Each row is a point. The points of each table are mixes of a few directions, plus a little noise. How many directions does each table use, and how many do they share? Where both have some left over, give the other angles between the two spaces (their principal angles), to ten degrees, smallest first.
In the rows, 128 means zero.

First, 4 rows:
[[175  65 107]
 [116 104 138]
 [103 206 136]
 [119 136 133]]
Second, 7 rows:
[[131 122 126]
 [197   7  98]
 [123 137 130]
 [115 152 132]
 [114 152 135]
 [106 167 137]
 [110 159 136]]
Directions: first 2, second 1, shared 1

First, 9 rows:
[[106 166  70 169 102 107 103 146]
 [100 177  55 179  96 103  98 151]
 [170  54 239  51 177 167 174  93]
 [128 128 129 128 128 128 128 128]
 [159  73 210  70 164 156 163 103]
 [ 86 202  17 205  79  88  82 163]
 [129 126 130 126 129 129 129 128]
 [135 116 146 116 135 134 136 122]
 [139 109 157 109 140 138 140 119]]
Second (7 x 8):
[[142  71 148 131 166 134  93 102]
 [131 105 155  93 114 136 177 179]
 [110 137 178 105 153 136 150 153]
 [ 50 227  33 186 103 110  74 168]
 [127 129 144  87 131 160 144 106]
 [130  88 123  99 116 148 145 155]
 [209 141 116 194 111  73 113  33]]
Directions: first 1, second 5, shared 1

First, 8 rows:
[[ 85 144  86 127 110 106  84 118 109 156 103 119 116 140]
 [217 110 111 102 135 171 141 149 136  39 141 140 147 142]
 [165 106 150 144 168 172 123 124 136  79 160 141 133 130]
 [ 96 137 171 106 121 100 158 125 137 171 126 111 127  99]
 [ 60 133 129  70  97  63  94 107 127 147  89  82 133  84]
 [126  90  89 214 140 121  65 109 124  89  98 155 140 133]
 [159 123 219 136 123 114 249 151 166 161 146 137 147  90]
 [121 181  68 127 129 178 112 138  92 181 154 142  82 207]]
Second, 9 rows:
[[139  48 209 122 122 105 148  79 136  69 137 155 142  86]
 [137  64 190 123 123 110 144  89 133  78 135 150 138  96]
 [144  28 218 121 121 107 147  68 133  49 141 165 141  84]
 [113 202  63 133 133 140 115 173 126 190 117  99 121 158]
 [113 185  85 133 131 132 121 163 130 177 117 104 124 144]
 [157  66 155 123 125 146 123  88 114  59 148 166 122 135]
 [ 99 183 107 132 130 111 133 164 141 192 109  90 134 120]
 [115 212  48 132 134 149 110 180 124 194 118  98 116 168]
 [134 164  77 130 131 154 110 148 116 144 130 125 115 165]]
Directions: first 5, second 2, shared 1; angles 40

First:
[[132 139 130 127 134 125 108 126 124 111 124 128 125 136 131 134 124 138
  128 132 135 133 135 118]
 [179 144 114 138 149 125  86 130 128 119 103 106 112 152 133 136 137 139
  112 158 129 117 143 133]
 [164 114 111 138 129 133 140 136 136 162 118 110 120 127 123 119 144 112
  113 145 112 106 124 158]
 [139 108 118 133 121 133 158 134 136 163 128 120 128 116 122 117 140 109
  121 130 112 112 119 154]
 [177 120 107 141 136 131 125 135 136 156 109 103 116 135 125 122 147 118
  109 154 113 104 130 158]
 [  7 110 167 102  89 130 198 119 123 119 181 182 163  85 122 121  99 118
  170  59 138 163 103  96]
 [125 108 123 129 117 133 163 133 135 160 134 127 131 112 121 117 135 110
  127 123 115 117 117 148]
 [150 135 121 132 137 126 107 128 128 123 117 118 122 139 131 132 132 133
  121 142 129 124 135 130]
 [ 36 136 164 105 110 124 144 116 116  86 163 172 152 111 131 135  97 141
  163  79 150 167 122  80]
 [186 183 123 134 169 116  17 120 114  58  91 108 105 181 146 158 124 175
  114 168 154 138 165  96]
 [113 112 128 126 116 132 161 130 132 150 139 133 135 113 122 119 131 114
  132 117 120 123 117 139]]
Second:
[[129  93 125 143  72  75 144 110 128 144 166 155  92 112 143 127 114 133
  177 106  85  74 174 114]
 [131 134 119 128 125 134 118 128 125 121 131 126 135 135 131 135 129 138
  121 126 141 132 131 121]
 [128 139 128 123 145 145 123 134 128 123 117 120 140 133 124 129 133 127
  112 135 142 145 114 132]
 [129 161 122 117 170 176 107 143 126 109 101 105 163 147 119 135 140 133
   82 143 173 174  94 133]
 [129 152 125 120 160 163 114 139 126 115 107 111 153 141 120 132 137 130
   95 140 160 162 102 133]
 [128 137 128 125 141 141 124 133 128 124 119 121 137 132 124 129 131 128
  115 133 139 141 117 131]
 [133  85 113 150  43  58 139 101 125 143 187 166  83 113 153 135 109 148
  192  92  81  54 198  99]
 [117 123 163 119 169 133 156 137 138 146  97 120 121 111 110 102 131  87
  128 149 102 142  94 161]]
Directions: first 2, second 2, shared 0; angles 50, 80
